Every row gives one point. Two turns around zero, p and q, are shown by what they do to some points. Write where each new point lands after one turn and then the other. Backwards means that the second turn is done in reverse. Each puzzle has new turns, and all numbers are rounded.

Turn p:
[ 31 -12] -> [ 24 -23]
[-30  43] -> [-11  51]
[ -1 -32] -> [-13 -29]
Turn q:
[-45 -15] -> [-44  19]
[28 43] -> [50 13]
[-10 -30] -> [-27 -16]
[ 24 -28] -> [ -1 -37]
[ 3 30] -> [22 20]
Where do these land?
q, then p backwards: [-5 18] -> [ 1 19]
q, then p: [-23 -48] -> [-53   0]
q, then p: [29 30] -> [ 40 -13]

Turn p:
[ 3  3 41  2] -> [-12   2  29 -26]
[ 42  -1 -27 -17] -> [ 18  26 -40 -13]
[  7  -8  -2 -33] -> [  3 -13 -23 -22]
[-36 -12 -15  35] -> [ 11 -15  22  45]
[-16  18   3  13] -> [-19   1  12  16]
Turn q:
[ 11 -27  -5 -21] -> [ -6 -23 -22 -16]
[-37  14   2   1] -> [-4 -9 32 21]
[14 -1 -3 41] -> [ 28  26 -15  14]
[ 33  -5 -17 -11] -> [-15   9 -32 -13]
[-39  11   3 -40] -> [-32 -31  36   1]
[17  8 20 30] -> [28 29  2 -7]
Where do these land?
p, then q backwards: [-22   3 -11  11] -> [-21   0 -16   4]
p, then q: [20 30 -1  3] -> [-19   9  23  18]
p, then q: [-26  -8 -12 -15] -> [ 16 -17 -22  10]
p, then q: [ -7  29 -17  34] -> [21 26 23 26]
q, then p: [ -2 -31  21 -37] -> [ 28 -34 -15 -25]
p, then q: [18  1 48 16] -> [-10  -3  38 -37]
p, then q: [ 19 -24 -29 -12] -> [-17  17 -37   1]

Turn p:
[ -8   6 -13   8   8   7   0  -1] -> [ -3   4 -17  -6  -6  -4   5   6]
[ -7  -8 -14  -3   9 -36   2  -4] -> [ 24 -21  -9  20  -3  -5  13   1]
[ 3 -4  5  7  9  2  8  8] -> [-13  -3   2   2   4  -2  10   1]
[ -6   0  31   0  -6  12 -12   4] -> [-10  -4  14 -18  20   2 -17   0]
[ 2  8  2 -8  1  1  0  7] -> [  2   5   6  -3   0 -10   1  -2]
[ 10  -8 -10  -3 -36   0   5  -1] -> [  1  11   8  23 -14   9 -24   1]
[  1   4   5  -3  -6 -13 -10  10] -> [11  0  8  6 11 -8 -5  6]
[-8  5 10 -8  5  8  5  6] -> [ -8  -4   5 -12   0 -11  -1  -5]
[ 12   1  -6  18   8   6   5 -36] -> [ -1   8 -23  -2  -1  31  10 -16]
[ 1 -5 -9 -7  8 14 -2  9] -> [ -5   4   6 -10 -13  -3   7  10]
Turn q:
[-2  3 -3 13  2 -4  7 10] -> [ 9 -5  7 11 -6  3  6  3]
[  9  -3 -10  -3 -32 -10   6   9] -> [-16  18  -5  19 -21   4  -1  -3]
[  6  -6 -12  -4   9   9 -12   1] -> [  2 -12 -11  -2   0  -9 -13  -3]
[ -5   2 -10  -9   1   8   4 -11] -> [  4   3 -15  -9   0   0   4  -7]
[-14  25  31  -8  10   3   5  20] -> [ 1 -4  8 -9 14 20 14 38]
[ -2  -3   3  11   0 -26 -21 -10] -> [  1  10  15  17  22  -5 -13 -10]
[ 7 -4 -3 16 -2 10  0 -7] -> [  4  -8   7  -3  -9   4  -6 -14]
[-10 -10   9  -8   2   1   4  -3] -> [-10  -1   0  -7   8  -5  12   0]
[11 -5 -5 -9 10  9  8 -9] -> [  4   0  -6 -17  -8 -13  -2  -2]
Where do these land?
p, then q: [-2 -2  3 -8 -8 -9 -3 -9] -> [ -5  -2   5  -5  -1  -4 -13  -6]
q, then p backwards: [11  5  8 -6 11 -6 -3 15] -> [ -6  -6  -5   0  -6   0 -13  18]
q, then p backwards: [ 3  1  4 10 -6  0 -7 14] -> [  1 -17   0   1 -10  -3   3   3]
p, then q: [-8  7 -1 -7 -7 13  2  8] -> [-6 11 -4  9 12  4 -3  5]
p, then q: [  9 -48  -3  -1  14  -9  12  -7] -> [-25 -25  12 -10 -22   6  24 -16]
q, then p: [ -6  12 -10   3  -3  -9   7  -3] -> [-5 17 -5  4  1  2  5 -6]
q, then p: [ 15  -5 -12  -4   3  -5  -7  -4] -> [19  3 -4  5  8  3 -3  5]
q, then p: [-31  17   4   8  -1  19  -7 -10] -> [-17   4   3 -20 -25  13  18  -3]
q, then p: [10 14  7  6 -3  6  6 -4] -> [ -2  11  13  -8   0  -1 -10  -2]

Turn p:
[ 4  0 -6 -5 10 10  0  3 19  2  1] -> [  6   0 -11  -6   0  13   0  11  12   0   3]
[  1  10   2   8  -3  -2 -12  -1 -17  12  -4] -> [ -1  12   6   4  10 -12 -14  -6  -7   7  -6]
[  0   1 -14   1   4  -3   7  11   8  -7 -10] -> [ -7   1  -5 -11   2   2   5  16  -4  -8   7]
[  3   3  -2   1 -11  -1  -6  -4 -14  -2  12] -> [-10   7   5  10  -9  -6  -4  -9  -1   7  -2]
[-3 -6  6 13 -2 -3 -8  1 -4  0 12] -> [  5   5   7   3  -8  -8  -7 -11   4  -8   3]
[ 4 -9  5  6 -3  3 14 -1 -4 10  9] -> [10  0 -1  8 -1 -4  8 -8 -1  5 15]
[ -4   6  11   5 -11   7  -8   0 -21  -4   1] -> [ -7   0  12   8   0  -2 -16 -14 -12   5  -1]
[-1  7  0 -1  7 -7 10 -5 21 -4 -5] -> [  1   0  -5  -5   9  12  16   6   6 -12  -4]
[ -6  -8  -4   3   7   5   4 -13  -5  -1   3] -> [ -3 -10 -11   2   2  -6  -1 -10   6  -1   3]
[  1  -4   0  -4   4   4   6   5  20  -8 -13] -> [  5  -9  -6  -6   1  14   5  15  -2 -11   1]
[  6 -10  -4  -9   3  -8  -1   0  17  -2 -14] -> [  8  -7  -8  -5  -3   2   9  19  -1  -7 -10]
[ -3   1   9  -5   5  -4  -3   4 -20   2  10] -> [  0   1   9  -8  -5  -8  -3 -16  -3  13  -1]
[  8   9   4  -2  -9   1  -7  -2 -19  -1   5] -> [ -8   9   5   8  -4  -2  -7 -10 -10  12  -6]
[-12   0  -7 -11  -3  -1   3   3  19   3  -7] -> [ -1 -10   5  -2   7   5   8  19  12  -2  -1]
Turn q:
[ -5 -10  -3  48  -4  -6   4  -6   2  -3  -2] -> [ -3  -5   3  20 -24  17   1  16  -8  31  -3]
[ -6   5   2  -4  -7   5   5 -12   4  -5  -1] -> [ 0 13  2 -3 -8  6  1 -5  7 -4 -1]
[ -4   5  -8 -12  -5  -3   1   0  -9  13   0] -> [-13  -2  -6 -16   4  -4   4  -2   3  -4   0]
[ 5  1 -3 -7 -7  0  0  6  6  0 -4] -> [ 1  1 -7  3  4 -6  6  0  7 -5 -2]
[  0 -13  -2 -10  21  17   1   5   5  -1  -2] -> [  9  -8  10   2  17   8  -5  -4  -5 -12 -16]
[  0 -11  -4  -5  -6   2   6   6  -8  -1   7] -> [  1 -13   2  -6  -7  -2   7  -1  -1  -8  -2]
[-2  5 -4  4  2 -5 -1  3 -1 -1 11] -> [-2 -3  8 -2  2 -2  4  3  1  6  8]
[  6   7  19  -3  -7  -6   5 -19  -2   2  -4] -> [ -3  18  -4  -2 -15 -10 -13  -9  -2   0   1]
[-4  3  5 -4 -2 -3  4  8  1  6  0] -> [-3  2 -1 -4  2 -7  1  9 -1 -5 -1]
[  8 -17  -8  -8   3  -7   1   0   6  -1   0] -> [ -6 -11   0  13   2  -3   4 -10  -1  -9  -4]
[-3  7 -1  2 18 -6  5  7 -7 -6 -5] -> [  2   4   4  -1  11   2   5   2 -20   3   4]
[-1  8  8 -1  7 -6  0 -3  2  2  4] -> [-3  8  7 -1  3 -6 -6  1 -3  2  5]
[ -1   5   6 -11  -7  -2 -24   5   1  -4  -5] -> [  5   1 -15   1   9   0  -9   1  10  -9  17]
[ 7  5 -6 10 -6 20 -4 -1  0 -2 -1] -> [14 -2 -4 -4  0  8  2 -2 12 13 -8]
Where do these land?
q, then p backwards: [  3  -4  -8 -11   9   9  -3 -10  -2   1 -10] -> [ -1  11  11   4  10   3  -2 -12  -1  -6  -2]
q, then p: [-7 -1  1 -9 -9  2 11 -4  4  0  6] -> [-6 -6  8  3  0 11  8  2 -4 -6 -4]
p, then q: [ -9   3  -4   6  -7 -11   8   4  13  -7   1] -> [12  8 12  3 -6 -1  7  7 -6 -9  2]
q, then p: [ -8  -6   8  -6  12  -7 -14 -11  -5 -13  -1] -> [ -7   2  -2   5 -11   4 -17 -19   7   1  -3]
p, then q backwards: [ -7   7 -10  10 -12  -8  -9   3  -1   1   6] -> [-5  3  8 -6  1 -9  5 -5 16  6  7]
q, then p: [ 12   2 -14   2   4   7  13   1  -2   7   9] -> [ 13 -11  -3   0  12  -5  13   1  -7   3  -5]
p, then q: [  5 -12   5 -14   0   2  -8   1  -9   6   0] -> [ -9  -9 -16   1  -3  -9  -6  -1   3   2  -5]
q, then p backwards: [ 9 11 11  8 -5 -3 12  6 -1 -6 11] -> [  5 -12   0  -3  -5 -13  -1  12  -7  13   6]
q, then p: [-2 -2 13 -6  7 11 -4 -7  1 10 -3] -> [ -1  -1  -1  -5  -1   4 -14   5  -1  -1 -17]
p, then q: [ -4   8  -6  10   9  -3   7   6 -12  -3  -7] -> [ -6   1   9 -11   6   3  -1  -6  -7  -7  13]
q, then p backwards: [  0  -2 -12  -6   9  12 -13   5  -7 -12  -9] -> [ 0  4 15  3 12 10 12 -7  9  2 -9]
p, then q backwards: [-11  -7   4   6   5 -11  -6   7   7  11   6] -> [  3   6   8 -10  -4  10   2   6   5  -4  16]
p, then q: [ 15  12   0   1 -10  -7   2   8   4   9   3] -> [  7  11   0 -12   3 -10   3   9  -3  13  -2]
p, then q: [  4  -7  12   9 -12   8   5 -10   9  -5 -12] -> [ 16 -12   1   5  -9  11   2  -5  -9  12  -3]

Turn p:
[  0   9   0   0   6   2 -16 -15 -15 -17  -8 -22 -23 -19] -> [ 16 -18   2 -15   1  -8   1  34  -8  -5   2   3  13 -16]
[-13  10  -5  14 -19 -21  16  10  -3 -11  17 -21 -20  24] -> [-12  31 -37  -2   1 -10  -3  12  -6   0   2 -17   8 -19]
[ -7   2   8 -21  12  -7 -11 -12   1  10 -19  -1  10   8] -> [ 11  -4   6  12  13   8  15  -4   1 -18  -6  14  13  10]
[ -3 -22  -3 -12 -13  -3  -9 -10  17  -9   4 -15  10 -15] -> [ 19  -4  -5   1 -10   4  -4   6 -22 -12  14  -3 -12  20]
[ 24   3 -12   9   6  13  12 -17 -10   7 -11  17  17   4] -> [-19  -4  26   2  20   2 -15  -8  -5  15  -3  17  -3   5]
[ 14  -8  19  -8  11  10   3 -10  15   3   8  -1 -18  -8] -> [ 10 -10   6 -19   5  -9 -10  -5  17 -18  13  -2  -8   2]
[ 17 -21  -7   1 -21 -13   5  25  -3  -3  -2  -1   9   3] -> [ -5   8 -10  25 -19   9 -29   0  -1   5   0  -6  -6   6]
[ 14  -5  19  21  23  -5 -14  -9  17 -25 -14 -18  11  11] -> [  9  -6  13  21  16  -9   1   4 -13 -26   9   3 -24 -30]
[-19  15  13   2 -14  15 -16   8 -20   2  -2  -9  17   3] -> [-10  12  12   1 -13  21  26  22   0  -2 -12  -2   1  -2]
[-15   4  -2   7 -20 -12  21  14  -5  14  10  -7  -7 -11] -> [-11   9 -21  -1  -5  -6   1  11   8  14  -5 -26   4  15]
[ 15  -1 -25   4  16  20  13   9  -7  16  13  11  -1  -2] -> [-29 -17   5 -10  -5  -2  -8 -17   8  21  13   8   5   2]
[-16 -15   9 -10  11 -24  17  24  12  -6 -12   9  -6   6] -> [ 14  -6 -33  21   5   3   0 -18  17  -4 -13  -7  -7  -1]
[-17   2   4  -2   6   6   7 -13 -16  -2  -4  14   1  11] -> [ -6   2  -4 -11  12   5  11  -2   0   1 -22  15  -1   0]
[ -6  24  10 -20  12   7 -18  -6   5   0  20  17  16 -11] -> [ 17   8  18 -10  -8  -1  32  -5  14   8  12  20  -3   7]
[ 10  12 -18  10 -15  14  10  20  14   9 -12  18 -24   1] -> [ -4  -1   6 -10  -1   9 -19 -22   7  23  -2 -28  18 -13]
[  4 -10  -8   5  -4  -2 -19 -18  -1  13  12  10   8  -6] -> [ -2   2  17  -5 -14 -16   0  -6 -16  -2  -3  10   1  16]
Turn q:
[-22   8 -13  21   3  -8 -17 -20   4   0   0 -17   0  -7] -> [ 16   9   4 -14   6  -3  -6  -6 -25   0  -5  11  25  15]
[ 11  -8  22 -10  -5  24  21 -13  -4  22   8  48  12  -3] -> [-14   8  10  21  -1   3  -5 -14  28 -25  27  -6  -4 -42]
[-24  25  13  -4   0  14  15   5   7  22  -7   4 -15  -2] -> [ -3  27 -18   6 -19  -1   8  20  -3 -13  12  14   9 -12]
[ -3  21  -6  11   9  13  -9   4  -1 -11  -5 -24   8  -6] -> [ 15   0 -18  -4   7  -9   7  -2 -12 -13  -8  11  -3  23]
[  3 -10  12   9 -11   4   8   4  12 -24  -1   7  -1   6] -> [  3   4  12  11  -5   1 -13  -4  -3   7   7   2 -27   4]
[  8 -21  -1   8   7 -10   6  -7 -22   3   2  -9  -4  26] -> [-15 -14  -4 -12  13 -12 -18  -4  -5  19 -13   0  -3 -18]
[ 6  6 13 21 -9 -4 -4 12  2 18  0  8  0 17] -> [  9  -2 -15 -11 -20  -5 -11  -5  -5   4  13 -10  -5 -17]
[  7   2 -12  13 -14  -7  -5  16 -15  -3   6  12 -10   3] -> [  0   0  -5  -7   0   6 -10   6  -9   0  -2 -32  -7  -1]
[ -7  17 -21  -9  15   4 -11   6  18  11  16   4 -11  12] -> [ 22  17  -5 -22   0  14  11  14  14  -2 -13   2   6  -7]
[ -9 -21  10 -23  -1  20   3  12   9  -7   4  -1   3  -4] -> [ 5 -6  8 23  8  0  1 20 21  5 10 12 -9  2]
[  2   9 -29 -33  -7  -4  -4   6  -6  -6 -14   2  -3 -14] -> [-12   0   7   0  14  12  37  15   1  -2  -5 -16   3  14]
[ -8  -5   2  15  10  -9  14  -4  22 -20 -15 -17  17  -9] -> [ -3   3  16  -7  -9 -17  -4 -10  -4   2   3  24  -9  31]
[ 13 -11  26   2  -3  -8   4  10 -21 -13  -8   5 -30  -2] -> [-27  -9 -17  19  -7  19 -20   1  -9  15  -1  -7 -13  -1]
[  8  -1 -17  27  10  14 -14 -12   8  24 -24  -9  -1  -6] -> [  6  14 -22 -22  16  -9   3 -23  -1   7  22   3  18  10]
[  0 -16   7  -7   6 -19   7   2  -2  -3  26  -2   8  -7] -> [ -3 -16  19   7 -10  -3 -15   3  15   1 -18  -2   8   1]
[  9  12   1 -28 -14   2   1  -6   2  -7  21 -21   4  -2] -> [ 14  -6   4  25  -2  -5  23   2   3   2 -28  -1   1  -2]
[  6  -7  -8 -12   5 -27 -15 -15 -11  -5 -11  10  22  -2] -> [-12 -28  23 -15   7   9  13 -13  -7  -3   0  -3   9   0]
Where do these land?
q, then p: [ 15  -6  33  15  18  12 -22  15 -11  14 -10  -2  -5  -8] -> [ -8  -5   1 -14 -26  -6  -7 -21 -38   7  11  12   0   7]
p, then q: [ 10 -13  13   5  13  11  -9  15 -30  19 -13  25  -9   5] -> [  2   2  21   6  -5   7   3  -4 -11  13  44  18  -4   8]
p, then q backwards: [  0   7   2  17   9   7 -22   1  -6  17   0  22  -6  -9] -> [  6  -4  -5 -10  -5 -27  13 -12   9   4  11  -6  19   3]
p, then q: [  6  -9 -12 -21 -14 -15   6 -13  16   2  13  -2  14 -11] -> [ 11  -5  -7 -15   5   3  -2  -6  -3   2 -21 -13  -8 -29]
q, then p: [ 21  -9  -8  14  16  12  -9  12   2   6 -11   9  -1   3] -> [  5  -6  -8 -15  -1  -4   4 -15 -10  -8  25  10  12   3]
q, then p: [  5   4  -6 -12 -13  11   6  13  22   0  21   7  -1  -3] -> [  3   8   9   3  10  -2 -13   2   8  -1  19 -26  -1 -12]
p, then q: [ -2  10  -9 -28   9  10   0   1  14  -8  -3  -1   5 -16] -> [  4   2   0   7   9  -7  -6 -11  30   2  -6  -6  -5 -18]
q, then p: [ -9   5   1 -10   1  -6  29   0  19   3   3  -1   0 -11] -> [ 11  26   0   5   9   4   7  -3   6   8  -9 -20  -3  -3]
p, then q: [ -9   9 -27  -8 -11  -2  14  -9  10  13  11 -21  20   5] -> [  6   1  -4 -13   9 -20  -9  17  -2 -20 -24   0   3 -24]
q, then p backwards: [-10   2   9  20 -11 -12   4 -10  -5 -25 -18  -3  14   7] -> [  8 -22 -17  16   0   7 -10 -23  10  -3   7   2  16  -2]
p, then q backwards: [  6  20  -3 -20  -5   2  20  -8   1 -10  21  -8  15   2] -> [-11 -10  -8   1   7  21  -4   5  19   3 -27   3 -16   1]
q, then p: [-20  -2  -5  15  -9 -30   2   8 -24 -25   0 -19  -1   7] -> [ -9  -4 -10  20 -18  14  -2  16   7 -19 -32  11  19  -4]
q, then p: [-13  -8  12   3   6 -18 -18   3  -5   1  -5   7 -13  33] -> [  0 -19   9 -10 -30  12  -3   2  15   2  -7   5  10  22]
q, then p: [  3  -5 -16  -9  11  15  14 -20  14   0  26  -5   4 -12] -> [ 18   3  20  15  30  -6   8 -11   4  -1   4  -6 -10 -13]
q, then p backwards: [-26 -12  10  12 -24  -3  -5  -5 -14 -19 -20 -14  -8  12] -> [ 11  -5 -33  17  -7  -6   1 -22  -2 -17  -3 -13  20 -10]
q, then p backwards: [ 22   7   6   6   4   6  -9  -2  -2  12 -13   7 -27  -4] -> [-14   0 -14 -10  -7   4  19  22   9  -5   5  -1  -1  19]
